Every row gives one point. The last column is the point's height on a tilted bowl or saddle (a function of degree 2), plus a little noise. Along how many of its main directions does it bend up, bend down or stay straight?

Points (17 x 4):
[[4.0,8.3,-2.6,-7.6],
[3.1,-8.0,-0.7,-4.6],
[5.6,0.2,-3.2,-3.3],
[-1.4,0.8,-6.7,0.3],
[2.9,0.3,-1.0,-0.4],
[-2.8,1.2,-1.5,1.9],
[3.7,1.3,-3.7,-3.1],
[-2.6,-1.6,2.5,0.2],
[-5.7,-0.8,4.2,-1.1],
[1.1,-1.2,-0.7,0.1],
[3.5,4.4,-2.5,-3.3],
[-4.7,-2.9,3.6,-1.2],
[5.7,8.8,-1.6,-8.7],
[5.7,0.6,3.6,3.9],
[-2.2,0.5,-1.8,1.6],
[-2.8,1.6,0.4,1.5],
[2.0,-1.0,-3.2,-1.7]]
Directions: 1 up, 2 down, 0 straight

Points (46 x 7):
[[-4.1,1.4,1.3,-2.3,0.3,-4.8,-1.5],
[1.2,-1.8,1.4,0.6,-3.6,5.4,-0.7],
[-1.3,-6.5,2.9,-4.0,-1.9,3.9,-6.9],
[-2.3,1.1,7.2,1.8,1.8,-4.5,-3.5],
[8.5,-0.6,9.0,-1.0,0.1,-2.8,-9.2],
[-0.5,-1.1,-2.4,1.4,0.6,-5.5,-1.6],
[3.1,0.4,9.4,-0.8,3.1,0.9,-5.4],
[-2.2,-4.0,0.0,2.0,0.8,1.2,-0.8],
[1.0,-2.8,-1.2,-4.3,0.6,3.3,-3.2],
[4.5,-3.4,-6.5,3.8,0.6,-2.5,-1.1],
[5.5,0.8,6.4,-3.9,3.1,5.8,-6.2],
[3.3,-1.4,2.0,-1.4,-1.0,-1.6,-2.6],
[-2.9,-3.6,-2.2,-0.2,2.6,2.7,-1.3],
[-0.9,2.0,0.2,-4.3,-0.3,0.9,-0.9],
[-6.1,-1.8,-1.3,7.4,4.9,1.5,-1.2],
[-6.4,-4.1,-1.3,2.1,2.0,1.1,-1.5],
[3.0,-7.0,-1.7,0.5,-1.3,-1.8,-3.8],
[-0.2,-0.1,-3.7,1.7,-0.5,-4.3,-1.2],
[-0.1,3.4,-2.9,-2.1,1.5,-4.0,-0.2],
[-6.8,1.0,4.7,-8.7,-3.4,5.6,-4.4],
[4.2,7.0,1.8,2.8,-3.2,-0.2,-2.3],
[-4.0,-3.7,3.2,2.1,2.0,-2.0,-2.9],
[-1.3,-5.3,2.7,3.0,-0.3,4.4,-1.7],
[1.6,2.4,-1.1,-2.8,-4.9,-2.0,-2.5],
[1.1,-0.4,-5.6,-0.9,2.1,-1.9,-0.4],
[-0.5,3.3,-0.3,-1.4,3.2,1.0,0.6],
[1.2,-3.9,-3.5,2.2,1.5,-0.7,-0.3],
[-2.4,6.1,2.8,2.5,-0.3,2.8,1.7],
[5.7,5.2,0.9,2.9,-4.2,-1.9,-3.7],
[3.5,0.9,-1.4,-0.9,-1.1,-1.5,-1.3],
[-3.9,-0.3,6.2,2.8,-0.8,8.5,-0.3],
[-5.3,-1.6,0.8,4.6,3.8,-1.2,-1.2],
[-2.1,-1.5,1.1,1.7,-5.1,1.5,1.3],
[1.3,-5.9,-1.3,-0.3,2.3,1.0,-1.9],
[4.3,8.3,1.1,4.7,6.7,0.5,-2.8],
[-4.1,-7.1,4.3,1.3,-1.5,-7.6,-10.5],
[1.8,-2.9,-4.7,-0.1,-6.6,-5.5,-6.1],
[3.9,1.3,6.1,3.1,-4.5,-4.0,-5.5],
[-1.8,-4.5,0.0,-0.7,-4.0,8.6,-1.6],
[3.5,-5.9,3.8,4.4,-1.0,-4.9,-6.6],
[-1.5,-2.4,5.5,-0.2,-4.6,5.2,-1.1],
[-5.0,-1.6,-1.7,-5.4,3.8,-2.5,-2.9],
[-1.5,1.3,1.5,1.4,-4.5,1.0,1.6],
[-0.5,7.7,-0.1,-5.7,4.0,5.2,-1.9],
[6.6,-2.8,2.8,-0.2,2.1,-2.7,-3.0],
[-1.3,7.1,1.9,-2.8,-1.9,1.4,0.9]]
Directions: 1 up, 4 down, 1 straight

Points (70 x 9):
[[2.5,2.8,7.4,-0.6,-1.9,-2.7,-7.9,4.7,-8.1],
[1.0,-2.7,1.3,0.8,-0.2,5.8,-4.6,0.6,0.2],
[-2.3,4.4,3.6,0.8,0.1,4.0,0.6,0.5,0.5],
[3.3,1.5,-0.9,-3.7,-2.1,-0.5,-2.3,-3.7,-2.3],
[0.4,-2.4,3.2,-2.4,-0.4,3.0,-3.2,1.0,-0.2],
[-3.1,-2.0,-4.4,2.6,5.3,2.2,4.1,-1.4,-2.9],
[-1.9,-4.4,-3.9,-5.7,0.9,0.9,-2.0,4.8,-1.2],
[3.0,-3.6,-2.4,1.7,-2.9,2.5,3.0,4.3,-1.1],
[-3.1,-2.7,2.4,-3.7,-1.3,-0.2,1.1,1.3,0.0],
[0.5,-4.4,1.2,1.2,-4.2,4.5,2.2,1.8,-0.1],
[-4.6,-7.1,0.3,-2.4,0.6,1.6,7.2,0.5,-0.4],
[-0.4,-6.2,2.1,-10.1,-5.0,2.4,2.2,-0.2,-3.2],
[4.5,-3.9,0.2,0.7,4.7,-3.0,-3.5,0.3,-2.5],
[0.4,-2.9,-1.2,0.2,3.1,2.9,-1.7,4.0,0.6],
[-0.5,1.0,1.9,3.1,-3.4,4.0,-2.4,-4.6,1.2],
[3.8,3.6,7.9,-1.1,-0.2,0.1,1.1,-1.8,-3.2],
[2.1,1.0,-1.9,-3.1,-5.3,-0.6,-5.6,1.9,-4.0],
[-6.7,-0.8,2.8,-1.7,5.7,-2.4,2.7,6.4,-1.0],
[3.1,-2.9,2.6,3.4,-1.9,0.3,0.7,-2.5,-0.1],
[-0.3,4.0,-1.8,-2.0,-1.0,-1.5,0.3,0.7,-1.1],
[-0.9,-3.9,3.4,-6.8,0.2,0.9,-3.6,0.0,-1.2],
[-3.1,-3.2,0.5,2.1,-3.9,-4.8,0.8,-4.2,-2.1],
[-2.0,-0.4,-2.4,3.3,-2.6,-2.1,2.5,10.6,-2.8],
[2.2,1.3,-5.4,3.3,-0.7,2.3,-0.7,-3.5,-2.4],
[5.3,3.5,6.1,-0.5,0.5,4.2,-2.8,2.9,-3.1],
[-1.5,2.4,-1.5,-5.9,2.0,2.9,-2.9,2.7,0.4],
[2.0,0.4,5.1,0.8,-6.7,2.2,-6.8,-8.2,-2.5],
[-6.9,-1.4,-4.4,-0.8,0.2,4.2,-6.8,4.1,-1.0],
[-1.8,1.9,-5.2,0.2,-4.0,-2.8,4.9,0.3,-4.2],
[8.8,1.3,-0.3,5.5,-2.3,-5.1,-4.1,6.4,-8.3],
[-6.8,-3.7,6.6,4.4,4.9,1.5,2.1,1.9,-1.5],
[-4.1,-1.5,-0.9,-2.7,-1.0,-2.8,4.4,1.2,-0.6],
[0.2,2.2,-3.6,5.7,0.1,2.1,-1.0,1.0,0.5],
[-5.5,4.0,-0.7,-2.2,-3.5,2.3,3.8,2.2,-3.0],
[-3.1,0.5,1.2,1.7,3.0,-1.9,0.0,5.4,0.8],
[-1.4,-4.9,-3.5,-0.3,3.3,-3.0,3.7,5.8,0.5],
[5.3,5.2,4.5,-4.2,-1.5,-5.4,5.3,-1.8,-8.1],
[1.6,-1.0,5.0,1.0,-2.8,2.0,-1.0,-5.5,0.1],
[-4.2,-1.7,1.1,4.9,3.5,-3.8,1.6,-0.6,-0.1],
[0.6,-1.8,4.3,-0.6,-1.9,-6.0,-1.7,-3.8,-3.8],
[1.8,-1.7,-0.2,-2.3,-4.3,5.6,4.8,-4.2,-1.0],
[-6.0,4.0,-3.8,1.2,-9.8,1.3,4.9,2.6,-8.7],
[3.3,-0.9,-5.9,1.6,-0.6,0.0,-3.3,-2.1,-2.4],
[-0.3,2.6,-5.1,-3.5,-2.5,0.4,-3.0,-7.2,-4.2],
[-2.9,4.5,2.3,3.2,0.6,4.6,1.8,-0.6,0.2],
[2.4,4.6,-2.6,3.5,3.6,-0.1,4.2,0.0,-2.4],
[3.4,-2.0,-3.8,-1.5,-0.6,5.2,1.4,-3.2,-2.3],
[-7.6,8.1,0.7,2.4,1.2,-1.5,-0.6,-2.2,-3.0],
[2.4,1.7,-4.4,4.0,-1.7,-0.3,-5.1,-1.4,-1.2],
[-1.1,-0.9,0.6,8.7,2.4,1.1,-0.1,1.6,1.8],
[-0.5,-2.2,1.2,-5.9,5.0,-4.3,-1.2,-8.9,-4.0],
[3.0,0.9,1.5,-3.9,-2.0,-2.8,-2.0,-0.9,-2.9],
[4.6,-1.1,0.1,-0.9,-1.7,-1.3,1.7,1.4,-1.9],
[-6.1,1.2,-1.8,-3.8,-0.6,-6.4,-2.3,3.3,-1.9],
[-2.6,1.3,-6.2,-10.3,0.3,3.1,1.0,-1.6,-3.8],
[3.0,3.1,-1.9,-3.5,8.3,0.5,2.5,-2.9,-3.8],
[0.4,4.0,-1.0,1.7,-7.0,-2.9,3.8,-0.1,-5.3],
[3.5,1.0,-6.8,-3.8,5.0,-1.7,5.3,-5.5,-6.8],
[-4.0,-2.3,8.9,-0.6,-1.3,9.5,1.6,-0.4,-0.1],
[-1.6,2.2,0.9,-0.3,0.9,4.4,-2.8,1.4,1.4],
[-6.7,5.6,2.5,-6.0,0.7,-3.4,0.3,1.8,-2.1],
[3.3,1.3,2.8,1.5,-0.2,-7.0,-3.9,-1.1,-4.9],
[2.3,3.6,0.5,-0.1,4.7,3.9,5.4,0.7,-2.1],
[-2.3,-3.1,5.9,-3.3,-2.1,0.8,5.5,2.7,-1.4],
[6.7,2.1,-1.5,4.9,-4.0,-8.4,6.7,-0.9,-8.3],
[1.4,6.3,-2.9,8.1,1.5,-3.2,3.5,-1.1,-3.7],
[-0.8,5.7,2.6,7.4,2.9,-1.0,0.2,3.7,-0.3],
[-0.5,-0.3,-7.4,-0.4,-10.8,-7.8,2.2,1.4,-12.7],
[-2.2,4.8,0.9,3.2,-2.2,5.6,-2.4,-0.6,1.1],
[-2.4,3.0,2.2,1.0,0.8,-1.2,-1.2,3.2,0.5]]
Directions: 0 up, 5 down, 3 straight

Points (64 x 9):
[[0.2,0.1,-5.7,2.8,-2.5,0.2,-3.7,0.0,2.8],
[6.4,-8.2,-0.2,-3.2,-0.9,-1.1,-1.6,0.3,4.4],
[-1.6,-0.4,0.4,0.9,-0.4,0.1,7.0,2.7,3.4],
[1.3,-3.3,9.3,1.0,-0.2,-0.8,-0.8,0.2,3.6],
[-0.6,-3.6,5.6,3.3,1.3,-3.5,8.1,-1.0,9.4],
[-2.4,-3.1,4.2,2.4,-2.4,-6.6,6.1,5.0,6.6],
[0.9,1.2,3.4,2.0,4.7,-1.7,6.0,-1.9,3.6],
[-6.2,-3.4,5.3,2.7,1.4,-4.0,-2.0,-1.0,0.8],
[3.9,1.4,0.3,-1.8,-4.1,0.4,-3.4,7.0,1.8],
[3.9,-3.0,-3.9,0.6,-1.3,0.7,4.4,-0.9,1.7],
[3.2,-0.1,-0.7,-5.1,0.5,-0.2,2.7,-0.7,0.2],
[-1.7,2.8,0.4,6.4,-3.2,-4.4,-1.8,0.7,0.9],
[4.4,10.4,-2.4,1.8,-0.2,0.8,-3.2,-4.3,0.6],
[-1.0,1.5,-2.7,0.2,3.0,-0.8,-0.2,0.8,-0.4],
[1.5,-2.5,4.7,4.8,2.0,-2.4,-4.6,-1.3,1.0],
[8.6,-3.4,3.2,-4.2,-1.1,-0.1,3.5,1.3,5.1],
[-6.2,-6.1,-3.2,-5.1,-0.3,1.9,-0.9,2.4,2.1],
[4.1,-2.4,-0.7,1.5,-0.6,0.4,0.6,5.1,1.9],
[-3.3,-2.7,3.0,1.7,-0.4,-0.4,-5.2,2.9,1.8],
[0.6,-3.8,5.1,2.6,-0.5,-2.7,-1.5,2.1,2.8],
[-4.5,-2.0,-5.1,-5.5,3.9,3.0,2.6,-3.4,3.4],
[2.7,-0.3,2.0,1.9,2.6,4.3,-0.7,1.2,0.8],
[3.5,6.5,4.1,3.9,-3.9,1.1,2.0,-0.1,2.8],
[-8.2,4.5,0.4,3.9,-1.8,1.1,2.4,1.7,5.8],
[7.7,0.6,-5.5,-4.1,5.2,-1.2,-1.0,-1.2,3.4],
[-7.0,5.8,-0.7,1.6,-0.7,4.1,-0.9,-1.5,5.0],
[0.2,-3.1,-1.3,3.6,2.3,0.3,-6.0,-4.1,0.8],
[-2.4,1.1,-1.5,-0.8,1.3,-4.9,5.3,0.6,1.2],
[-4.4,-6.6,-1.9,-1.9,1.2,-4.0,3.0,3.8,3.6],
[1.5,0.4,0.2,0.8,0.3,0.5,3.7,2.9,0.8],
[-7.2,1.2,-0.5,-3.8,-1.1,-3.2,-6.6,5.7,1.1],
[0.3,1.6,-2.3,3.2,-5.4,0.3,7.2,2.8,3.9],
[2.7,-4.6,-2.8,6.2,2.3,-3.6,6.6,1.4,8.3],
[4.3,-5.5,-1.7,-2.0,5.6,4.2,-4.1,-0.6,0.6],
[-0.2,5.7,-6.8,-2.3,3.6,-4.1,-3.8,2.1,2.9],
[1.3,-3.6,-0.5,-0.2,-5.1,-0.1,-2.2,-2.0,0.5],
[-7.2,-4.3,-0.1,-4.4,2.3,-1.7,-5.6,1.7,0.6],
[-0.7,5.8,4.4,-6.5,-5.2,-0.3,-6.8,6.3,2.5],
[3.1,0.6,1.6,-4.0,-6.5,-5.1,0.6,1.6,0.2],
[-4.4,3.2,3.3,-9.5,-3.7,2.6,0.2,-4.0,-0.6],
[6.8,-1.1,-3.3,-9.3,9.6,-2.7,-3.6,-2.2,9.4],
[-4.2,0.8,3.0,-2.5,0.1,-0.9,-0.4,-1.5,-2.4],
[-5.6,2.4,-5.6,6.7,3.8,-5.7,1.5,0.6,5.6],
[3.5,0.1,5.0,-5.7,4.3,-3.1,-5.2,4.3,1.2],
[-2.6,2.6,-4.0,-2.5,1.6,-0.5,-1.8,3.4,0.5],
[-1.7,7.7,-1.8,2.3,4.2,2.8,1.5,1.3,2.8],
[-4.8,3.1,-1.4,1.8,-2.8,-2.0,-2.9,-4.8,-0.8],
[-4.3,-1.4,0.1,1.1,-1.1,-4.6,-1.8,-2.9,-0.9],
[-3.5,-0.2,0.1,5.1,-0.9,2.1,1.1,-2.1,4.0],
[-3.4,-3.0,3.0,-2.3,0.8,-0.5,-0.4,-1.4,-1.6],
[1.3,-0.9,-2.1,5.4,-8.8,-4.6,-2.4,0.9,4.0],
[-3.2,3.0,2.7,-4.7,-5.0,-0.4,6.5,6.8,0.5],
[2.6,3.2,-4.1,1.0,2.4,-1.5,-4.5,-9.7,-0.6],
[4.1,-5.9,0.9,5.2,-0.7,1.6,3.5,3.4,7.5],
[2.9,0.0,0.0,0.3,4.2,3.3,3.3,0.6,0.9],
[3.0,0.4,4.2,-1.9,1.1,-2.1,-4.2,1.2,-0.7],
[-1.9,0.0,-6.6,-5.4,4.4,-2.7,-1.1,2.4,3.3],
[5.4,-6.6,0.4,2.3,-4.0,2.9,3.7,1.0,5.7],
[-1.6,-1.3,-2.5,5.5,2.1,-1.3,3.1,4.1,4.7],
[-0.2,-2.7,-1.0,8.5,4.0,5.4,-7.1,-2.1,6.9],
[-0.1,3.8,2.3,-0.4,4.9,3.5,-0.8,5.1,0.1],
[0.3,1.0,3.2,-5.0,1.1,1.4,-1.8,-0.2,-1.6],
[-6.6,0.7,-4.9,-5.8,-1.1,1.6,-2.6,-4.3,2.7],
[5.9,-2.3,-1.3,-2.8,1.4,-2.6,1.5,-0.8,1.6]]
Directions: 4 up, 0 down, 4 straight

Points (66 x 9):
[[-1.7,4.1,-9.5,-1.4,-0.6,-0.7,7.1,-3.1,3.2],
[-0.3,4.8,7.1,8.1,7.3,0.6,0.7,-0.7,3.2],
[-6.6,0.6,2.4,0.4,4.4,-2.0,4.0,1.8,-0.6],
[1.1,-4.5,-1.1,-1.5,-0.2,-1.6,-3.7,5.0,-4.8],
[4.3,-7.7,4.9,-2.6,4.3,-3.9,2.8,-0.5,-4.1],
[6.7,3.9,3.2,-2.4,5.1,-1.7,-1.3,-1.8,1.2],
[-2.4,-1.4,-1.5,-0.6,-0.1,-1.6,3.4,-0.6,-2.8],
[2.1,-3.5,-0.4,1.7,4.5,-2.8,0.7,2.1,0.2],
[1.6,-2.9,3.9,1.5,4.5,-2.3,-1.8,-0.5,-0.4],
[-1.1,-4.2,4.6,-2.8,1.6,-2.0,-3.2,0.2,-3.2],
[2.3,-0.5,-1.0,0.8,-6.1,-2.4,-4.8,1.1,-2.4],
[5.0,4.0,-1.0,-0.6,3.1,-2.1,-3.0,8.0,-1.9],
[0.1,3.5,0.5,1.1,-0.5,4.3,-4.4,0.4,-2.3],
[-4.0,0.7,1.6,-2.9,-1.0,-3.3,-3.3,-5.4,-2.8],
[-7.6,1.8,5.8,0.9,-2.1,-3.6,2.0,4.5,-7.2],
[5.0,-5.5,3.0,-5.6,0.7,2.8,-6.0,0.1,-2.6],
[4.4,-0.7,-2.0,2.2,-1.1,-3.4,-2.6,0.5,-0.1],
[0.6,-5.5,-3.1,7.2,8.2,-1.0,3.5,-2.0,9.2],
[6.6,-1.9,-0.9,3.1,1.2,3.8,3.2,-7.0,1.5],
[1.5,-1.9,1.8,0.5,4.7,4.2,6.7,-1.2,2.5],
[5.0,5.3,-8.1,3.5,-0.1,0.6,4.3,-2.6,7.3],
[7.9,4.3,2.1,5.7,5.4,1.8,-0.3,-0.4,3.5],
[3.7,3.6,-0.4,2.7,-0.8,4.6,1.3,0.6,-0.3],
[0.6,-4.5,-1.9,0.8,-1.7,5.7,-7.2,-3.0,-2.6],
[-2.6,2.1,1.7,-8.0,3.2,5.0,8.3,-1.8,0.7],
[-3.0,1.0,9.0,-8.4,1.9,5.5,-0.4,1.4,-0.8],
[0.0,-1.6,-2.6,0.6,1.3,-0.4,-3.5,3.1,-2.0],
[-0.7,-1.1,-0.9,3.7,-0.2,6.3,2.3,-3.4,0.3],
[0.2,2.5,-4.0,-1.3,3.0,4.4,-3.2,1.9,-0.9],
[-0.9,4.2,-1.6,1.9,2.9,6.3,-4.6,1.4,-1.0],
[-0.4,-2.6,2.2,-2.9,-3.7,-1.2,-7.4,-1.2,-3.6],
[4.3,-3.2,-2.9,-1.0,1.3,3.0,5.6,1.6,-1.1],
[-0.9,2.4,-3.6,-1.0,2.0,-4.0,0.6,-8.2,5.5],
[-2.2,0.7,-2.8,2.0,0.6,0.6,6.0,5.2,-3.4],
[-3.4,1.7,2.8,-2.8,0.8,1.2,8.0,5.3,-4.8],
[1.0,2.7,-1.2,-2.1,-0.8,-1.5,-7.0,3.0,-3.9],
[-6.0,9.2,0.6,-0.5,4.6,2.4,3.4,0.3,0.1],
[4.3,-4.1,-1.3,-2.4,-6.2,1.6,2.0,-5.4,-4.2],
[-2.4,-1.1,2.9,9.9,-2.2,2.5,-0.7,0.1,-1.3],
[0.3,-0.6,-0.6,0.8,1.0,-2.7,-5.2,-4.8,0.7],
[5.7,3.6,-0.9,-0.1,9.5,3.2,11.5,-5.0,13.6],
[2.2,4.6,-0.4,-5.0,-1.2,2.8,-2.3,-1.2,-3.7],
[2.4,4.1,-1.2,-1.3,-0.5,3.5,-0.9,3.1,-2.8],
[3.9,2.9,1.1,1.1,-6.1,-3.2,1.8,-5.0,0.6],
[-4.2,0.3,-4.9,6.4,-0.2,1.2,5.9,0.0,1.7],
[1.2,7.4,-4.2,4.6,-0.4,-2.3,-4.3,-2.2,3.5],
[-7.3,-3.5,-8.4,-1.0,2.1,0.6,-1.2,-4.7,2.4],
[2.5,2.4,2.4,-4.3,-2.2,4.6,-2.4,-0.3,-3.2],
[-1.6,0.0,-1.7,2.5,-4.5,-2.4,0.2,-0.6,-3.3],
[1.8,1.7,4.1,1.2,-3.0,-1.8,0.6,-1.3,-2.0],
[1.0,3.2,-5.9,-0.3,-0.4,4.2,3.4,-0.2,0.1],
[2.6,-5.5,0.1,-8.6,1.7,1.1,3.6,-4.0,-2.8],
[1.3,-4.3,-4.4,2.9,1.2,-3.8,2.0,0.3,0.0],
[1.0,-1.4,1.8,6.1,3.0,1.0,-2.6,0.5,0.6],
[-0.4,-7.4,-1.1,-2.9,2.9,6.5,2.4,-7.7,1.1],
[-0.7,0.0,0.6,1.8,-2.5,1.1,-2.2,-2.8,-1.9],
[0.2,-2.6,4.6,-0.5,0.1,-1.1,0.9,-4.1,-2.7],
[-1.7,-0.1,1.2,1.9,-0.9,5.2,-5.2,-3.7,-2.3],
[-6.4,0.4,2.1,0.4,1.9,0.5,-1.5,-3.8,-1.5],
[-0.1,2.7,1.0,-1.9,2.6,-4.8,-0.4,-0.2,-1.1],
[5.2,5.6,3.3,6.3,1.1,-1.1,1.2,2.7,1.4],
[0.1,0.6,0.3,0.6,-3.7,-0.1,4.6,1.4,-5.2],
[-0.6,-3.2,3.4,6.1,6.5,0.3,-1.1,-0.2,2.2],
[-2.6,-4.1,3.2,1.9,-4.9,2.8,7.1,-0.4,-7.3],
[8.7,1.0,2.7,2.5,0.1,6.4,3.2,3.5,-1.3],
[-2.9,0.3,-0.1,0.0,4.2,2.4,3.9,-7.1,4.4]]
Directions: 2 up, 2 down, 4 straight

Points (63 x 9):
[[-2.1,-0.6,5.3,-1.2,4.5,2.5,1.0,0.6,-1.7],
[-2.1,-6.8,0.4,7.2,-5.9,2.4,0.9,2.7,-5.4],
[0.5,-2.5,-1.6,-8.2,2.4,4.5,-0.6,1.6,-1.4],
[-2.3,-0.5,-1.0,-3.4,3.2,6.1,-2.5,6.1,-3.5],
[5.3,2.8,-0.4,1.1,1.3,-2.6,5.0,-5.5,0.7],
[-8.6,-1.7,-1.6,-2.0,7.9,6.0,0.4,-0.2,-5.5],
[2.0,-2.2,0.5,2.1,-3.3,-0.5,-4.8,-3.8,-0.9],
[-0.4,2.0,-5.5,1.8,5.2,2.6,-3.6,1.4,1.4],
[8.3,1.0,5.1,-2.5,2.5,0.2,0.2,0.1,-1.8],
[-4.7,5.4,4.0,-0.9,1.0,0.4,1.3,5.4,3.0],
[-1.4,1.6,-3.1,-0.5,-1.6,-2.2,-5.8,-1.3,0.7],
[-1.1,4.1,-0.4,-3.7,3.7,2.3,-0.3,4.9,1.3],
[4.6,-1.7,-3.2,-4.7,4.2,-0.9,-0.6,-5.6,0.5],
[-4.3,-6.7,3.4,-0.5,-1.7,-4.9,1.5,-1.3,0.6],
[3.2,5.7,-7.1,-1.8,1.4,3.0,-0.4,1.4,7.1],
[-4.1,-1.9,1.0,-3.0,-5.7,-2.3,4.7,-4.7,4.6],
[2.3,1.4,2.0,-4.4,-0.1,3.4,0.6,-7.8,2.4],
[-0.8,-1.0,-0.1,0.8,-4.4,-7.9,-2.5,-2.5,1.4],
[0.5,-1.1,2.4,-5.4,1.6,7.9,-3.9,3.2,-0.7],
[3.0,-0.8,-1.3,-4.1,-3.6,0.6,4.9,1.9,3.4],
[-2.7,2.7,-1.7,-1.9,-1.2,-0.6,-1.0,-0.8,-0.4],
[0.2,-4.0,0.5,0.1,5.1,4.6,0.2,-3.6,-1.6],
[-4.5,-0.1,-1.9,0.5,1.5,2.5,-0.8,-3.9,-2.8],
[1.2,-0.3,-0.8,-2.4,-1.5,5.3,-4.0,3.6,-0.4],
[0.7,0.4,-2.8,6.1,-0.7,6.2,4.4,1.0,0.3],
[4.1,1.7,5.5,-1.5,4.0,3.8,-1.3,4.7,2.1],
[3.9,3.8,-0.1,-3.1,-0.3,1.2,-2.7,-7.8,3.2],
[6.9,0.3,-0.7,7.4,0.9,7.9,0.3,3.9,12.3],
[3.8,-2.3,6.7,1.8,0.7,-1.3,-1.5,4.1,1.7],
[0.0,-4.8,2.1,1.0,1.6,-0.9,-2.4,-0.3,-2.6],
[-4.5,-0.3,-2.6,5.6,3.8,3.4,-8.2,1.3,-0.5],
[-1.3,-3.6,-2.2,8.7,2.3,-4.2,0.4,-1.9,1.3],
[-1.8,0.1,-6.8,-1.8,-3.4,-3.7,-4.8,-0.8,1.8],
[2.7,-0.6,-2.8,-4.3,3.9,-1.4,5.3,1.3,0.6],
[-0.2,-1.4,2.4,-0.7,-2.5,-2.0,-5.4,-1.1,-0.4],
[-9.1,-1.7,3.4,-4.2,-0.2,2.1,-4.1,-3.4,2.2],
[2.8,4.9,-2.9,0.2,-6.2,5.6,-3.8,2.3,5.2],
[-5.1,-2.5,-5.4,-8.3,2.0,5.8,-3.2,0.3,-3.2],
[-3.1,-0.7,2.7,2.9,1.8,5.6,4.0,-3.2,0.6],
[-3.5,4.0,-3.5,-6.4,-2.0,2.8,-3.8,6.1,5.2],
[-0.8,-1.2,2.4,4.3,2.9,2.6,0.7,-3.3,0.7],
[-3.7,-1.9,-1.3,0.0,4.9,5.3,3.9,-4.5,-1.4],
[-5.1,-1.4,-7.2,-7.9,6.0,4.1,2.8,0.2,-1.5],
[4.1,1.5,-1.3,-2.1,4.3,4.3,1.1,0.9,1.4],
[-1.6,-4.9,-2.8,-0.7,3.2,-2.4,-4.5,1.7,-2.6],
[-2.2,-4.0,-5.2,-0.5,-5.8,5.0,-2.8,3.4,-7.8],
[-1.8,2.7,0.3,1.4,6.9,-7.1,1.0,-1.1,4.0],
[-2.5,-1.6,-4.0,-3.6,2.1,3.1,-4.6,-3.1,-2.1],
[2.3,-2.4,-2.2,1.7,0.4,-3.8,-6.1,1.2,0.9],
[2.8,1.6,-0.9,-0.8,-1.6,-1.3,-2.1,3.5,1.0],
[-1.4,-3.6,-3.6,0.7,4.7,2.8,-3.3,-1.3,-3.8],
[-0.3,2.4,-4.7,-1.8,-6.3,-2.8,2.7,-2.5,3.8],
[3.8,-4.1,-6.0,-8.6,-2.7,-3.1,2.4,-2.9,8.6],
[-3.6,-3.9,0.9,0.5,3.1,-1.6,0.9,-4.5,-1.4],
[4.8,-2.8,-2.3,0.4,6.2,0.1,-4.6,3.0,3.6],
[-1.5,3.4,-2.7,-7.2,-3.0,0.6,-3.5,2.3,6.2],
[-2.7,2.6,-0.6,3.7,-0.4,-6.4,-0.4,-4.0,2.1],
[-2.4,8.2,-7.0,1.6,-0.6,1.4,-2.5,-1.4,5.0],
[-5.5,2.5,1.2,3.8,-0.3,3.9,7.4,-4.4,4.1],
[-3.3,3.5,-5.3,3.8,-0.4,-6.9,-2.4,-6.4,4.9],
[7.8,4.9,2.7,1.2,-4.4,2.4,-2.9,-4.6,3.9],
[0.9,2.7,1.4,3.9,4.1,-2.3,-1.7,0.4,2.5],
[1.3,1.6,0.0,-1.3,0.4,0.0,-3.8,7.6,3.0]]
Directions: 6 up, 1 down, 1 straight
